Each wall is flat, endless, passes through zero and stands at right angles to its row. A trip goes straight from one point to another. Which walls does it cross, in order?
(in the rows, 128 means zero)

Walls:
(1): [140 103]
(2): [152 120]
(3): [118 143]
(4): [184 159]
Trips:
[121 137] to [122 102] => 1, 3, 2
[139 181] to [134 185] => none
[130  98] to [ 85 116] => 2, 3, 1
[ 83 102] to [ 94 148] => 1
[135 182] to [91 91] => 4, 1, 3
[156 163] to [144 109] => 3, 1
[152 171] to [160  90] => 3, 1
[107 191] to [153 135] => 2, 3, 1
[ 73 156] to [146  78] => 1, 3, 2

Walls:
(1): [133 122 155 137]
(2): [168 127 113 110]
(3): [ 81 129 163 116]
(4): [144 144 111 158]
(5): [137 140 101 100]
Trips:
[108 145 116 155] to [ 93 124 142 163] => 1
[132 183 101 192] to [125 136 147  69] => 5, 2, 3, 4
[118  84 117  93] to [149  52 177  91] => 1, 5
[176 137  88 147] to [ 91  61 131 137] => 5, 2, 4, 1, 3

Walls:
(1): [137 103 123 123 119 162  71  84 148]
(2): [ 90 119  88 144 157  94 183 114 180]
(3): [117 149 171 112 108  96 139 140 153]
(4): [ 90 138 121  90 108 158 174 177 121]
(5): [112 113 139 121 109  94  92 107 142]
Trips:
[ 60 140  53 184 128 102 138 117 144] to [ 85 119 145 105 174 109  57 167 121] => 4, 1, 3, 2
[120 153 100 104 109 184 157 154 120] to [132 122 107 123 146 128 105  71 160] => 1, 2, 4, 5
[117 129 177 187  84 121 121 129  87] to [131 147 115 131 121 149 105 131 160] => 1, 3
[132  94  82 116 126 100 108 128 106] to [217 130 110 169 171 128 135 147 146] => 5, 1
[ 76 153 133 121 111 168  80 114 113] to [179 210  40 134 111 156 129 144 182] => 5, 2
[143  71 146 176 110  95 119 110 126] to [117  83 128 149 108 102 171 107 151] => 3, 1

Walls:
(1): [174 139  84 108  89 122 123 114 133 122  97 148]
(2): [115 117  99 198 102 148 145 109 156  66 121 170]
(3): [122 172 106 173 158 127 134 122 109  82 190 127]
(4): [147  89 113 113 170 161 129  99 128 138 127  98]
(5): [ 69 117 134 143 171  88 142  59 152  96 144 133]
(6): [144 162 125 194 133 143 136 121 108 123 156  80]
(7): [159 146 100 126 149 172 114 113 167 170 174  73]
(8): [154 100 162  72 167 164 157 135 135 142 108 126]
(9): [120 143 100 119 144  71 171 178 136 109 145 139]
(10): [116 180 167 172 118 145 159 129 144 139 104 119]
Trips:
[126 124 149  96  93 134 162 126 140 142 156  46] to [178 104 139 119 182 132  64 139  93 164 112  84] => 10
[131 163  99  78  64  94 139 113 166 158 138 132] to [110 148  90 161  83 143 128 156 139 112 129  98] => 10, 2, 6, 3

Walls:
(1): [121 192 110 199 187 151  85 164  96  82  99 122 141 163 122 126 150 130
 144  83]
(2): [119 152 160 153  59  99 140 114 168 125 157 171 120 109 142 117 111 140
 184 120]
(3): [127 132 177 172  88 128 104 163 186 202 149 144 129 143 131 119 117  93
 120  76]
(4): [106 131 146 121 155 113 100 135  92 101 103 117 107  85 133  98 191 136
 170  86]
(5): [165 125 154 161 148 126 167 168 122 124 108 151 130 188 162 115  95 165
 116 123]
(6): [137 102 178 165 136 131 109 121 181 101 150  82  96 131 168 131 136 101
  24 120]
(7): [147 139 144 140 184 131 126 165 131 117 145 155 168 139 132 153 124 144
 105 158]
(8): [129 148  85 103  85 141 151 134  41 132 114 109 122 122 140 146 127 111
 140  78]
Trips:
[124 188 163 140 161  89 187 109 130  69  91  98 144 152  94 183 143 125
 146 108] to [135 130 105 162 151  85 166  58  60 168 150 112 145 116 150 146 151 114
  86 159] => 6, 4, 5, 1
[143 134 107 157 149  73  69 186 186  90 122 135 165 114 112 105 131 132
 131 115] to [147 125  83 154 106 127 142 129 130  44 114 142 213 124 178  81 146  95
 117 101] => 3, 8
[110 187  76 101 117 213 131 117 119 167 103 151 116 144 136 187 137 138
 150  67] to [126 120  60 103 151 101 101 120 125 119 133  61 122 139 196  84 131 125
 115 123] => 4, 3, 6
[124  92 154 110 114  65 122 143  84 120  62 150  98 136 131 145 110 138
 162 140] to [129 106 115 119 138 133 102 135 103 109 112  56 102  96 144  92 158 136
 135 122] => 2, 5, 1, 6
